Every row gives one point. The points of each table are mixes of a few directions, plus a little noise. Count the directions of each table, and those that both share. Where both have some left over, give the other angles between the two spaces (their principal angles), to ten degrees, smallest first.

First (7 x 2):
[256 375]
[-43 -64]
[-269 -394]
[-40 -59]
[-111 -163]
[-4 -7]
[212 310]
Second (6 x 2):
[-35 -58]
[185 264]
[-60 -88]
[43 66]
[-313 -460]
[184 267]
Directions: first 1, second 1, shared 1

First, 7 rows:
[203 -474 -308 195]
[-275 121 54 -447]
[-80 23 -45 -109]
[187 -189 91 243]
[-208 389 -18 -202]
[-18 137 20 20]
[178 -19 211 284]
Second (5 x 4):
[-285 -192 -104 328]
[-10 63 -248 -111]
[165 -76 -41 285]
[50 70 -115 -132]
[80 148 513 -358]
Directions: first 3, second 3, shared 2; angles 80

First (7 x 8):
[126 34 238 12 -222 -189 13 -262]
[133 -66 257 -117 97 67 107 -112]
[198 -22 -16 -1 124 -141 847 38]
[-61 -70 -17 -97 226 256 -177 141]
[-194 100 -343 192 -207 -168 -183 95]
[49 -107 250 -184 258 323 -206 5]
[-255 119 -367 193 -271 -149 -409 77]
Second, 7 rows:
[-107 242 76 130 -276 413 -30 -171]
[178 -29 -34 -113 97 -34 -208 -67]
[-50 -142 58 160 392 -221 141 96]
[-166 140 -246 406 -4 -72 637 29]
[-179 -440 64 -436 -99 -202 -156 283]
[40 -98 -159 -58 109 189 -159 -150]
[301 316 237 -89 -226 -59 -222 -24]
Directions: first 3, second 5, shared 1; angles 50, 70

First:
[331 34 -250 405 123 -192 129 -68 128 -142 357]
[-27 125 119 74 -63 -99 -172 129 -36 -231 -408]
[-74 -80 46 -53 -133 42 450 -346 236 284 499]
[166 -44 -216 339 14 -82 -72 71 13 -83 21]
[-167 200 342 -387 171 40 -140 209 -60 -155 -343]
[-173 -20 93 -68 -53 83 -170 190 -42 13 -353]
[-78 -101 59 177 53 203 101 1 -175 116 304]
[-138 -59 107 -596 -232 96 44 -386 -195 228 30]
[162 -52 -296 109 118 -92 -172 200 130 -27 -109]
Second (10 x 11):
[-252 -66 89 -23 -51 -35 -201 -32 10 33 132]
[96 332 -91 118 -3 32 -2 -55 -31 -4 -117]
[164 12 -72 -77 -50 94 105 114 68 -58 37]
[-171 94 27 39 -3 -100 110 5 -237 227 -124]
[66 -128 -19 -95 -38 49 60 103 66 -47 80]
[216 -949 218 -79 499 -383 724 -13 -278 167 -449]
[-17 -61 -15 -96 -100 67 -12 120 59 -12 151]
[-77 332 35 355 168 -45 -576 -489 170 -266 -87]
[-28 262 -81 -53 -195 124 -43 132 8 32 141]
[9 169 -73 -86 -202 180 -166 121 166 -94 229]
Directions: first 6, second 4, shared 0; angles 40, 60, 90, 90

First (11 x 14):
[46 242 16 127 -234 335 120 268 -187 -247 -90 -280 -251 -45]
[666 -88 -2 -224 -39 186 -29 84 287 430 227 -393 829 198]
[-205 87 -162 -245 300 -95 -22 187 63 214 127 236 305 113]
[61 99 52 141 -207 192 69 86 -122 -201 -86 -203 -231 -59]
[252 -335 190 193 -172 -181 -75 -486 94 -34 -87 -57 -141 -99]
[-11 252 -33 31 -123 280 105 316 -144 -149 -35 -196 -114 1]
[-101 141 -87 -100 82 78 29 212 -34 30 43 25 86 45]
[-391 -38 -134 -199 391 -325 -80 -31 74 187 85 465 131 61]
[-331 127 -5 130 -27 6 49 59 -194 -270 -132 126 -463 -102]
[-157 -121 -72 -155 276 -272 -83 -120 126 210 92 307 212 56]
[195 -370 239 298 -236 -205 -77 -580 39 -154 -156 -38 -366 -168]
Second (8 x 14):
[-326 -70 -407 268 323 -74 485 -91 -43 118 19 537 -96 68]
[26 -218 -120 35 56 197 238 -21 0 -107 84 -77 27 -70]
[322 -188 160 -173 -218 323 -121 39 6 -171 78 -533 69 -107]
[150 -30 276 -167 -137 48 -205 59 87 -187 30 -331 129 -116]
[-35 73 301 -110 -8 -165 -174 50 141 -167 9 -104 164 -103]
[158 66 106 -94 -160 34 -219 32 -31 43 -34 -181 -24 27]
[-26 468 256 -87 -152 -409 -540 58 -9 236 -190 144 -70 166]
[-264 -107 -571 329 285 44 556 -121 -160 235 4 552 -209 141]
Directions: first 3, second 3, shared 0; angles 30, 80, 90

First (10 x 20):
[-85 -145 288 56 -66 171 264 207 451 -41 11 431 208 536 24 89 -259 -114 270 -268]
[-151 -107 -147 -264 75 -425 -324 -356 -266 14 90 -20 -663 -430 317 -29 395 176 -452 64]
[-420 -491 120 256 -204 -10 179 111 249 141 -222 328 -23 102 80 314 -278 -82 174 -197]
[-42 169 150 -273 88 28 211 179 -201 -171 136 193 158 167 -36 6 -140 -23 270 -37]
[171 140 -3 47 -132 193 63 75 -76 -4 -9 -145 176 87 -181 45 -166 -27 59 16]
[-337 -67 0 93 167 76 179 276 -83 -105 1 -35 262 -111 -54 46 -125 55 301 9]
[-26 53 -87 105 -133 251 -44 107 -132 -58 120 -407 -6 -141 -113 88 -118 186 -141 -23]
[-84 19 39 -379 181 -347 -104 -180 -141 -80 130 260 -352 -67 258 -103 262 50 -130 1]
[354 211 -142 63 -81 28 -63 -110 -222 114 -158 -244 146 -131 -219 -60 6 -123 -11 216]
[616 222 -208 305 94 57 -367 -317 440 195 -111 -359 71 -2 -85 -397 423 -98 -340 216]
Second:
[-946 -230 -18 -153 949 -504 250 326 -158 -285 38 402 296 -443 307 -233 340 62 666 185]
[339 78 85 110 -157 216 -75 -63 426 53 46 -1 7 373 -28 -75 -1 -49 -172 -127]
[-107 -21 -149 141 143 -3 -97 20 -50 5 -9 -262 27 -269 -3 -64 139 90 -47 108]
[-88 -5 -2 -121 -64 -74 69 4 -292 -2 -39 42 -54 -123 -34 132 -99 -7 69 28]
[427 102 -80 191 -368 265 -203 -153 99 145 -14 -394 -113 52 -151 48 -66 25 -384 -17]
[437 96 206 -73 -375 200 15 -100 275 73 35 199 -76 523 -48 67 -198 -116 -145 -199]
[76 19 72 -46 -62 28 38 -11 85 0 14 119 -8 156 5 9 -47 -55 -1 -63]
[-126 -21 -98 -53 -52 -91 10 -11 -396 15 -66 -118 -73 -299 -53 120 -57 38 14 95]
Directions: first 6, second 3, shared 3
